Every row gives one point. Each copy is the shape, with its points in the same order, turned, moved and blurred by noise. Some copies are also mirrored. Which?

Shape:
-29.7; -3.4; 23.1
27.4; 15.7; -6.2
-5.9; 9.9; 0.4
3.1; 18.1; -24.8
-31.5; 32.8; -9.1
-7.9; -18.4; 20.4
19.0; -12.8; -9.5
13.8; 2.9; 12.2
Copy 1:
-5.8; -35.2; -1.7
-16.6; 32.8; 1.3
-11.1; 0.5; -12.0
-16.0; 21.7; -25.7
-30.9; -16.7; -35.4
8.2; -17.9; 12.7
8.4; 18.3; 0.8
-8.7; 10.5; 11.2
Copy 1 is: only turned
Copy 2, 8 rows:
-25.8; -40.3; -4.7
24.7; 5.9; 3.5
-5.4; -21.8; 7.2
9.9; -0.7; 24.4
-5.9; -39.3; 38.6
-23.4; -20.0; -17.7
-2.5; 14.2; -6.6
6.9; -8.3; -12.5
Copy 2 is: only turned

Shape, 8 rows:
7.7; 16.1; -13.8; 13.6
14.1; 21.2; 8.3; -13.6
-27.6; -13.5; 2.2; -29.0
-45.9; -25.3; -13.6; -24.3
-3.0; 5.7; 21.2; 3.5
20.1; 32.9; 3.0; 15.5
28.6; 3.6; -4.1; 9.3
1.7; 1.8; 8.6; -0.8
Copy 1:
-26.1; -9.6; 9.4; -5.5
-28.9; 3.6; -18.2; 11.4
24.4; 14.2; -22.9; -4.8
42.8; 13.2; -10.8; -22.6
-6.0; -20.0; -18.1; 13.6
-45.1; -19.1; -2.6; 5.6
-26.5; -3.5; 14.6; 20.6
-8.3; -7.7; -8.1; 11.2
Copy 1 is: mirrored
Copy 2 (8 x 4):
5.9; 9.2; 6.0; -11.0
-17.4; -16.6; 3.9; -21.1
-16.8; -21.4; -33.0; 20.2
-8.1; -10.0; -47.6; 39.7
8.4; -26.6; -8.5; -12.2
5.2; 1.7; 13.7; -38.4
-1.0; -6.6; 27.3; -6.1
-0.1; -16.9; -2.4; -5.4
Copy 2 is: mirrored
